Every row gives one point. The window is the flat piece filled in between its corners: a triangle in 3 columns, a solid with four corners in 4, and so on. A path goes straight from each point to the next, and from the last back to the first. List the points from which the path goes on through the window.

Window (3 x 3):
0: -22 -23 -60
1: -12  23 -11
2:  35  44  12
Path:
(1):   7  28 -52
(2): -58 -42 -24
(3):  22  -2 -17
(4): -10  31 -26
(5): -34  35 -40
(6):  -7 -19 -14
(7): -35  -7 -24
(8):  20  46 -49
Through the window after points: 3

Window, 4 rows:
0:  29 -19  45   9
1:  55  -8  17  56
2: -19 -26   2 -24
3: -56   0  19 -29
Path:
(1):   5 -58  48  25
(2):   2  28  21 -44
(3): -13   4  20 -14
(4): -54 -31   9  -7
(5):  47 -59  19  55
(6): 52 45 17 29
(7):  34   6  -6 -26
(8): -27 -29  23  51
Through the window after points: 3

Window, 8 rows:
0: -30  -4  33 -40  -1  -5 -11 -27
1:  39 -27  -6  49  13  11 -30   2
2:  21  -8 -14  27  -2  40  10  -4
3: -12  13  -7   4  14 -22 -42 -34
4:  44  -1 -15   7  10   2 -10  14
5: -45   9  28  -2  -7 -36  -5 -25
6:  22  14  41  36 -28  33  13 -32
7: -16  26  29 -17  23  40   2  35
Path:
(1):  -7  15  60 -20  43  -2  25 -13
(2): -21   7 -17  13 -23  23 -35  23
(3):  22  -3 -30  10 -19  34 -22  25
(4):  18  13  38   2  39 -18   4 -15
(5):  -9 -10  16 -19  21   1  -8 -32
(6): -11  10  23  39 -40 -16 -26  21
(7): -25 -14  -9 -22 -26  -6 -52 -20
(8):  27   9   6  45  35  -2 -12 -11
(9):  27  -3  15  -1  41 -10 -11 -24
(10):  -8  11 -17   8 -22   1 -29   0
(11):   4   1 -14 -11 -33  16 -31   4
(12):   4  -4  29  27  15   0   4 -11
Through the window after points: 1, 3, 5, 7, 9

Window, 9 rows:
0:   9  -7  25  20  -8  31   6  -8 -30
1:  -6 -29  16  -7 -16  -6  43  20   3
2:  21 -11 -37  22   4  -3  -5  11  21
3: -28 -25  17   4  12   7 -26  12   5
4:  15  -2 -25 -16   7 -10 -11 -12   7
5: -38 -17   0 -13 -27   6   8 -16 -43
6:  18   2  19  -8 -11 -41   2  28 -25
7:   3  -9 -25  -2   2  33  -9  -2 -29
8:  16   5  -1 -11 -24  16   4   6  24
Path:
(1): -24  29  -4 -16  -9   7  24   0   5
(2):  20 -60  14  10  -1  -8 -10  20 -17
(3):   3 -19   5   3 -13  13  -8 -10 -23
(4):  -4   5   8   4  -1  13  15  -1 -13
(5):  -3  18 -18   3  -5   1   4   7  -7
(6):   8 -28   5 -21  -6 -16  -7  -7 -18
(7):  26 -44  10 -25 -14   6 -17  28   0
(8): -28  12  -5  35  18   1   9  -5   6
(9):  -8  23  -3 -14  -5 -14  12  13 -21
(10):  21 -39   2   9 -18  16   9  -8 -11
(11):   6 -48  29   0 -46  42  18 -13 -45
(12): -13  21 -18   5  31 -15 -10  16  10
(13): -14  -9  -2  23   6  15   0   6  -4
(14):   7 -39  -3 -45 -11   5 -28  -2  15
(15):  -2 -31  12   1 -13   9 -12  10   8
(16):  -3  10  -5  12   9   5  23   2 -19
Through the window after points: 1, 3, 5, 11, 15

Window (12 x 12):
0: -24  19 -14   2 -36  -8  -5  60  53  -5 -25  16
1:  26 -21 -19  -9 -36 -13  -5  11  38  10  19  21
2: -44 -18  20  23  14 -34  -4  11  -5   2 -13  38
3:  -7  -3  -9  -5  26  14  29 -29  27  -4  16 -13
4:  19   1  16  25  28  -7 -27   8 -43   1  20  20
5: -12 -25   4  15 -33  29  -3   4  -8 -25 -22  10
6: -30   1 -15  12 -16 -30 -49  13   6  10  -6  41
7:  25 -32  21  -9  -7 -33 -22  -6 -29   4  -3 -19
8:   9 -15 -23  25  15   4  13 -11  23 -40  25 -13
9:  17 -13 -11   0  16 -16 -22  43 -15 -28 -32  26
10: -19  20 -24   1 -21  11  12  31 -38 -11   9   8
11: -14   9  30  -5  -2 -34 -17  19   5 -27 -24  44
Path:
(1):  -6 -51 -11  -7  30 -11 -30  30 -16 -28   9  26
(2):  12  30   0  17 -28  -7   4  16   0  -8 -42   9
(3):   5  -4 -10  15 -38 -14   4   2   9   7 -26  30
(4): -18   0  -2  -7  25  -8 -28  45   9 -23  12  -2
(5): -25 -34 -14 -49  13   4  12  11  47 -32  10   5
(6):   2   0   1  48  -5 -16  -8   6 -14  -7  -5  15
(7):  -2  -2  -2  15 -25 -14  -1  11  16  -1 -18  33
(8): -20 -15 -15 -17  14  -8 -25  32   5 -36   2 -10
(9): -21 -35  23  -1   5 -13 -21  54 -11   6  33  20
(10):  14  13  -8  19   2 -12 -20 -15 -20  -6 -11  15
(11):  -7  -7   0  26 -32  -1   0  -2  -7 -11 -34  20
(12): -13 -24  12 -11   3  16 -16  24   0 -27  14  11
Through the window after points: 1, 3, 5, 9, 11

Window, 14 rows:
0: -27 -17   2  24 -23 -25  21   2   4 -40  -3 -16  -4   8
1:  11  15 -25  19   0 -28  13   8  12 -15   1 -35  -8  28
2:  -7 -17 -17  18   9  18   5 -23 -20  -3  -5 -39   4   6
3:  -1 -36  -3   8 -11 -10   1  16 -36  14  20  -5  17  -4
4:   9 -60   1  17   3  23   8  44 -15  15  20  19  22   7
5: -34   2   3 -13   6 -20 -13  16  18  -5  16  -9 -12  11
6: -15  18 -19  17 -17   6   6  -1 -14 -18  -4  -2 -19  -3
7:  -7   5  -2   4 -21  10   7  22  13   9  10 -31   8   2
8: -29   5 -32   7  19  19  53 -28 -33  -3 -26 -17  -2 -26
9:  10  34  60 -20  13 -23  24   3  31 -14 -35   3  -9  15
10: -16  -3 -30 -24 -29 -34 -11   0   7   3 -26  21  -8  36
11: -15  11 -12 -14   5   6  24   4 -11 -19  14 -38 -11  37
12: -36   9 -25  26 -20 -19   1   3 -10 -10  -5   0  13  28
13: -16  -1 -24  13 -33 -20   2 -14  10   6  16  22   2  18
Path:
(1): -17  -9   9   7 -16  10   3 -11  -1  10   0  -8 -25  25
(2): -34 -13 -17  17  -9 -11  15  -3 -28  38   0 -17 -19   6
(3): -12   3 -16   9   1   4  13  -6  -4 -24  -7 -14  12   7
(4):  -6  17  -2 -13  -8 -14   7  -9   9 -17   3  -6  13  -3
(5): -21  -1 -23  13  -6  -3  16   6  -5   0 -16 -14 -18  22
(6): -28 -12  -8  14 -15   1  13  19   0  19   5 -28 -31  25
(7):   2   5 -12   7  -6  -8  13 -16 -11 -31  -9   3  22  -2
(8):  -8   6 -28   7  -4  -9   8  10  -8  -9   0  -4  11   6
Through the window after points: 2

Window:
0:  20   6  -9   7  10   7  18 -23  14 -30  35  29  20 -28
1:  -1 -43  -2  17  33   6 -16   7   5  14  10 -27  -3  22
2:  -4   2  19 -23 -32  18 -12  18 -11   3   2  14  28  29
3: -32 -12  31 -41  -2 -11 -39 -28   0  25  -4  24  -6 -23
4: -29  10   2  21  11 -28  17  13  -2  24  13  35  24  -5
5: -47  23  16  -7   9  22   1   4 -43  23  31   4  -9  21
6:  15   2 -29  38  23  -8   3  10  -4 -23 -32  28  -2   2
7: -30  28   3  -4  16  38   3  12  16  11  10   5  22   6
8: -26  21   9  37 -33   8  19 -22  26   4   0 -28 -19 -22
9: -26  34  16 -36 -31 -32 -11 -27   5   8 -23   8  43   0
10:   4 -55 -34 -14  -8  -5 -40   7  -2  12   4 -12  16  -7
11:  30   1  -6 -20  20  -1  26  19 -25  14  17  -5  -9   1
12: -29 -30  19 -23  27 -10  -7  -5 -10 -21 -41   9  -1 -25
13:   2  -8  13  -4   2  23 -58  48 -23 -29   1 -15   1  13
Path:
(1):  -3   2   5  21   5  18  -8   6  -4   4   6   3  31 -23
(2): -28  -4  -6 -27  12 -32   6  -5  -1   4   6   6 -30  18
(3):  -3 -30 -37 -29  15  17   0  17  17  -4  30  15 -29  35
(4): -14  22  16  10  -9 -18  -4  -5 -11   6 -20  14  34 -11
(5): -22   1  14  20   6   2   4  -4  -5   9  -5   6  20 -20
(6):   0   5 -14  -2   0  -3   2   4   6 -10   6   2   0  13
(7): -25 -19   6  -2  -6  -7  -7   3   9 -15   6   9   4   8
(8):  -3  22  -2   2   6  22 -24  -1 -12  20 -18  -9  18 -24
(9):   4  12  36  46  22  32 -17  12 -28  14  -8  38  25 -15
(10): -25  -6 -30 -60 -27 -29   3  -3  10  -5  13 -19  -5  12
(11): -17 -14  -6 -12   7  -3   5  -4  15  -4  11  29  -3   8
(12):  20  15   3  16  -2  13  -2  -8  -9 -19  12  -3  26 -28
Through the window after points: 3, 11

Window (14 x 14):
0:   0   2  -7   9   6   9   2 -16   8  -4   2  20 -10  12
1: -16   7 -12  -2   4 -17  -5   5   9  -9  -3  23  12 -17
2: -10 -60 -17  -9 -33  -7  45 -12 -16 -22  30 -13  27  22
3:   2  -4   6  -7   9  32  -8  -1  38  14   6   0 -11  -1
4:  -6  18 -12  -4 -22   7 -15  11  10  -2  -1  17   2   9
5:  15 -14   7  -1 -23   4  -2  -6  -1 -15   4   6   8  -4
6: -14   0 -12   6  -8   6 -26  -2  -7  -7   4   6 -12  -7
7: -25   4   7   9   6   3  11   5  -7 -20 -17   8   9  -4
8:  -7  11 -15 -18  -9   6 -12 -12 -16  19  -6   8  -5  -5
9: -21   6  18 -28  24 -27  -5  18  17  -2   3   5  -4  25
10:   5  24   3  11   1   2 -14   0 -10  33  19 -25   8  -2
11:  -8  21  -4  11 -31 -14   5 -15 -12   2   7 -25  -4 -13
12: -10   8 -22 -12  -5   2 -23 -20   3  -8 -10   1  10  10
13: -12  -2  18   7 -20   8 -15  -9  14  15  10  14   8  -3
Path:
(1): -36   1   3 -17  13   1   2   5  -4 -19  12  14  16   3
(2):  13   5   1  15 -12  -9  -1  -2   7  11 -26  -6 -13   3
(3):  -9 -14  -4   1 -13  -7  -2  -9  -1  10   2   1   1  11
(4): -10  -3   3  -6  -4   4   5  -3   8 -12  13   8   9   5
(5): -9 27 16  4 15  5  5  5  3 -7 16 -3 14 -5
(6): -12 -11 -14   6 -17  -1 -12  -5 -12  10 -15  -1  -4   3
(7):  -9  -1  -6   4  -6  -1  -2  -1   4   8 -10   8  -8   0
(8): -11  11  -2  -6   1   9  -4  -7   0 -15   7  10  13   0
(9): -9  7  2 -6 -8  4 -2 -2  8 -6 11  4  6 -7
(10):  -7 -10   4  13   2   7  -5   4   9  14  -8   6 -10   3
(11):  -2  -7   1  15 -15  -1  -2   9   6   6  -5   1  -1  15
(12): -12  19  -4 -16  -6   0 -10 -15   4  -9  14   6   8 -15
Through the window after points: 1, 3, 5, 7

Window, 14 rows:
0: -16  -7   2   5 -11 -13  27  11 -60  12   0 -24  29 -24
1: -14 -18  -5  16 -45 -31   0 -25 -11  11 -18  -7   9  30
2: -25  16   9   7  39  19   7  15  44  -4 -11 -13  -5  -9
3: -20   4 -49 -26   3   5 -36 -27  -4   2 -38 -45 -11  50
4: -11 -52   2   0  25  15  40  -1 -13   7  -4  12  11 -25
5: -24 -27  45  -4   9  -5  12 -19 -42  33  -2  10  -1 -19
6:  21  14  -1  16  37  20 -12 -37  32  -5 -10 -33  11  17
7:  17  17 -44 -48 -24 -21  -8 -20  16  35 -23 -56  -2  39
8:   7  11  -9 -14  13  44 -26   2  31   1 -34 -13  16 -34
9:   3 -27  31  -2  33  28  -9  10  39 -15 -21 -50   0 -22
10: -29 -22   8   0 -11   2  14 -26 -20  -9  35  -3  -3 -29
11:   9  -7  16  35  44  23   6  -8  25 -16 -23 -11 -41 -49
12:   1 -35  16   2   9  -6   1  30 -41   9  29  19   3 -20
13:   5  27 -33 -40   5 -44 -25 -29  19 -21 -38 -33  21  16
Path:
(1):   2  10  18 -11   0   1  19  -9 -17 -13   3  -9  19   5
(2):   4  40  20 -12 -14   2   8 -46  -9 -20  -8 -16 -33  25
(3):  -5 -43 -38   4  25 -16 -20   5  25  18 -27 -28  49  -8
(4): -34 -31 -23   2  16 -20 -26 -10  -9   7  -8 -34   7 -10
(5):   2   9  -3 -17  -8   4   8 -23   2   3 -19 -20   0  13
(6): -10 -13  18 -16  15  11   8 -14 -21  -7   3   7  -8 -12
(7):  -8 -28  -4  15   9  -5   7   5  -5  18  -5 -16   8 -18
(8): -19 -16 -21  32  41   6 -17 -20  25  54 -23 -39  14 -16
(9):  10  -2  32 -28   0  17  17   9  11 -53  -3  -7  -8   3
(10):  10   1   7 -11   4  23   3  -4   4 -11  -7 -17   1  -4
(11): -29 -18 -14  13  24 -17 -10   1 -12  30 -29 -34  31 -36
(12):   4  -5 -21  -7  18  16 -30 -21  26  29  -9 -33   7 -20
(13):  -1  12   4 -26 -12   9  19  12  -6 -25 -34  -3   8   6
(14):  14  24  -9 -16 -13  29  35   5  17 -31 -18   9   2  -2
(15): -17  -5   3   4  25  -1 -13  -4  15  10 -11 -23   2  -8
(16): -22 -34 -27 -12   5 -12 -11  -2   4  20 -24 -32  -7 -27
Through the window after points: 2, 6, 8, 10, 12, 14

Window:
0: -14 -27  22  21 -28  38  -1   3  -8  -8  -8  35   0  42
1:   8  19 -54  60 -15 -11  22  -5   8  30 -31 -11  35 -25
2:  15 -15  31   2  30 -35  23 -41  -9  16 -27   9  -9 -37
3: -12  -3 -11  13  29   1  14  19 -21 -26  -3   9  33 -12
4:   6   4  31   2 -33  26 -32   1   3   1  -8  -9  -1  -7
5:  -1  -7  -8  11  20  42 -18   2  20  24 -15  14 -20  21
6:  26  -1   1   9  20 -21   4   7 -27 -24  -8  13  -7  17
7:  30  21   2   5  19   2   3  48  12  12   5  40  11   9
8:   9 -45 -18  -5 -16 -15 -24 -11 -17   8  24  19  27  16
9: -23  21   0  11  16 -29  17   0 -11   0  -7  -5  13  -6
10:   5  -2   2  35  24   3  25 -36  53 -22  57  -9   2   7
11:  10  27  -3  34  35  16 -11 -44 -19  17  20   7  16 -11
12:  10  29  -7   3 -26   5  40   2  16 -13 -13   4 -25 -18
13:  -4   5  -1  41 -22  15 -12  18 -21 -20  41   2 -13  -5
Path:
(1):   0  12 -23   0   4   2 -47 -36  -9  -6  18  52  16  -5
(2):  12 -24   9  29   8  -2  30  -1   1  10  15 -24  10   9
(3):  26 -28   5 -17   9   7  35 -20  -5  22   4 -34   4  14
(4):   8   1  -8  24   4 -15 -14   7 -14 -14  -2  30   7   4
(5):   4   4   1  23 -13  -1 -11 -19  10 -15   8  13  -1 -10
(6):   5   0   0  12  12  -2  23   1 -10   8   3   2   2   0
(7): 16 11  4 -1 -1  4 19 21 -9 -4  9  3  2 10
(8): -18  -8 -14  47  34  -4 -21 -29   1 -16 -25  28  22 -35
Through the window after points: 1, 3, 5, 7
